Each row of a before or after table is a point. One or more steps were done to the points. Then noise was added and the rows were shuffled. The steps act on columns, c1 being the first. What was done? A step turns or swaps two columns, mirrors them in a line or flattens them onto one, adds a multiple of one to another, or multiplies or shifts one. Angles are multiples of 10 degrees, from the lower column toward the higher: turns from -170 to 170, lines from 10 to 170 but not 90. Use the fewest steps. Two steps may share a column if one is a turn and the other turns, adds or multiplies; they go together, in the order done. Otherwise the lowest column goes first.

Before (8 x 2):
[[-1 -2]
 [-8 -1]
 [ 1  3]
 [-3 20]
 [-1  1]
 [-8 -6]
 [ 2 -4]
 [21 -1]]
After, 8 rows:
[[  3   9]
 [ 53  -3]
 [ -3   4]
 [ -2  -6]
 [-20 -18]
 [ -7  59]
 [-21  -4]
 [  5 -12]]
Steps: multiply c1 by 2.5; multiply c2 by 3

Before, 8 rows:
[[ 33 -31  -6  21]
 [ 18  13  29  10]
 [ 34  16  17 -34]
 [-21 -26   5   3]
 [ 49   2  -6  11]
 [ 28  15  20 -10]
 [ -6  -7 -16  35]
 [ 26  28  60  -8]]
After (8 x 4):
[[-33  14 -17  13]
 [  8  13  12   9]
 [-52  13 -43  11]
 [-37   7  27   7]
 [-34   8  -2   0]
 [-37  -5  -3  -4]
 [ 20 -14 -13 -12]
 [-26 -11  23 -10]]
Steps: turn c1 and c3 by 150 degrees; flatten c2 and c4 onto the line at 40 degrees

Before:
[[ 16  14   3   8  47  21   2 -15]
 [ -6  -5  -6 -14   4  -6 -41  11]
 [-10 -24  -9  -8 -20 -13  16 -32]
 [ 19  28  33   4  14  24   8  -4]
 [-38 -11   3 -31  15  -4 -28   4]
 [-21   2 -29 -20  -4 -26  -6   0]
 [-17 -37 -22  -9   2 -25  -1  16]
 [ -6 -33 -39 -28 -22   3  20  -8]
 [ -9  23   9  24  12  32   4   0]
 [ 13   8  20 -24  33   2  37  -4]]
After:
[[ 16  21   3   6 -49  -3  12 -14]
 [-37 -17   2 -31 -14   7 -16   5]
 [ -6  -9  -6 -14  -1   7 -32  11]
 [ -9  36   8  26 -20 -27  14   0]
 [ 13  12  18 -22 -32   8  46  -5]
 [-18   4 -29 -21  14  23   4  -1]
 [ -6 -51 -38 -29  18  -9  30  -7]
 [-15 -60 -22 -11   7  24  11  18]
 [-11 -39  -9  -7  24   6  27 -32]
 [ 19  45  33   6 -22 -16  16  -4]]
Steps: multiply c2 by 1.6; turn c5 and c6 by 160 degrees; shift c7 by 10
